Rows are points. Each copy is the shape, with its points in the same order, stretched, turned, moved and blurred by noise. Say if it was mirrored as well.

Shape:
[[ 45 -28   9]
 [-28  -4  16]
 [  4 -55 -85]
 [ 29 -21  16]
 [  2 -20  31]
 [ 44  48 -37]
 [-19  56 -11]
 [-32  -1  20]]
Copy 1, 8 rows:
[[ 27 -42  14]
 [-31   5   7]
 [-18 -72 -70]
 [ 14 -28  16]
 [ -7 -12  27]
 [ 51   8 -40]
 [  0  47 -27]
 [-33  11  13]]
Copy 1 is: only turned
Copy 2 (8 x 3):
[[ 44   2   5]
 [-31   4  13]
 [ 12 -32 -90]
 [ 27   5  12]
 [  0  -2  26]
 [ 23  78 -36]
 [-41  66 -10]
 [-37   6  15]]
Copy 2 is: only turned
Copy 3 (8 x 3):
[[ -35   52  -35]
 [ -38  -11  -12]
 [ -21    4 -121]
 [ -30   48  -27]
 [ -46   21  -14]
 [  44   22  -38]
 [  15  -24   -2]
 [ -44  -19   -6]]
Copy 3 is: mirrored
Copy 4:
[[  34  -32   -4]
 [ -42   -3   -1]
 [  19  -17 -106]
 [  19  -25    0]
 [ -15  -28   11]
 [  46   57  -10]
 [ -16   60    1]
 [ -39   -7   -1]]
Copy 4 is: only turned

Shape:
[[-32 -17  -4  33 -55  14]
 [-57 -13  12  36  14  31]
 [-39 -46 -26   5  -6   7]
 [ 24  -6   9   2 -40 -60]
 [ -2  20  -7 -17 -33  51]
 [ -9 -42  55 -20 -14  61]
 [ 18  10  22  25  85  22]
 [ 19 -21 -57  48 -96  39]
 [ 29   1  57  -7  -5  22]
 [-28 -13   6   5 -21  31]
 [ 27 -10  19  10  -5 -32]]
Copy 1:
[[ -65   21  -53   24  -49  -14]
 [ -87    1    2    6   -3  -21]
 [ -46  -22  -17    1  -33  -12]
 [  20   51  -12   30  -70  -35]
 [ -26   31  -57   -4   23   28]
 [ -45   11    8   36   -6   66]
 [ -17    0   52   28   63  -27]
 [ -22    5 -121   56  -35  -19]
 [  -7   41   17   45    1   34]
 [ -54   15  -26    8  -11   14]
 [  11   32   12   42  -39  -31]]
Copy 1 is: only turned
Copy 2 (11 x 6):
[[ -3 -43   2  27   1 -38]
 [-34 -51 -25 -13  40  -4]
 [-40 -22  27   5  17  -7]
 [ 42  24  26 -35  -4 -83]
 [ 36 -29  -3  10 -26  13]
 [ -5 -73  55 -38   4  14]
 [  7  -1 -31 -62  74  27]
 [ 50 -22  22  85   3 -34]
 [ 46 -30  23 -61  13 -23]
 [ -5 -41  12   7   3  -7]
 [ 32  13  24 -53  29 -52]]
Copy 2 is: mirrored
Copy 3 (11 x 6):
[[ -54  -14   21   10  -67    6]
 [ -24  -34   47   53   -7   19]
 [ -39  -44    2   -6  -16   43]
 [  -2  -19    1  -61  -41  -47]
 [ -33   48   41    7   -6   10]
 [   7    8  107  -16  -29   48]
 [  69  -13   14   44   35    1]
 [ -43   48  -13    6 -116   25]
 [  35   22   74  -20  -21   -1]
 [ -28    3   40   15  -26   12]
 [  23  -17   12  -27  -25  -27]]
Copy 3 is: only turned
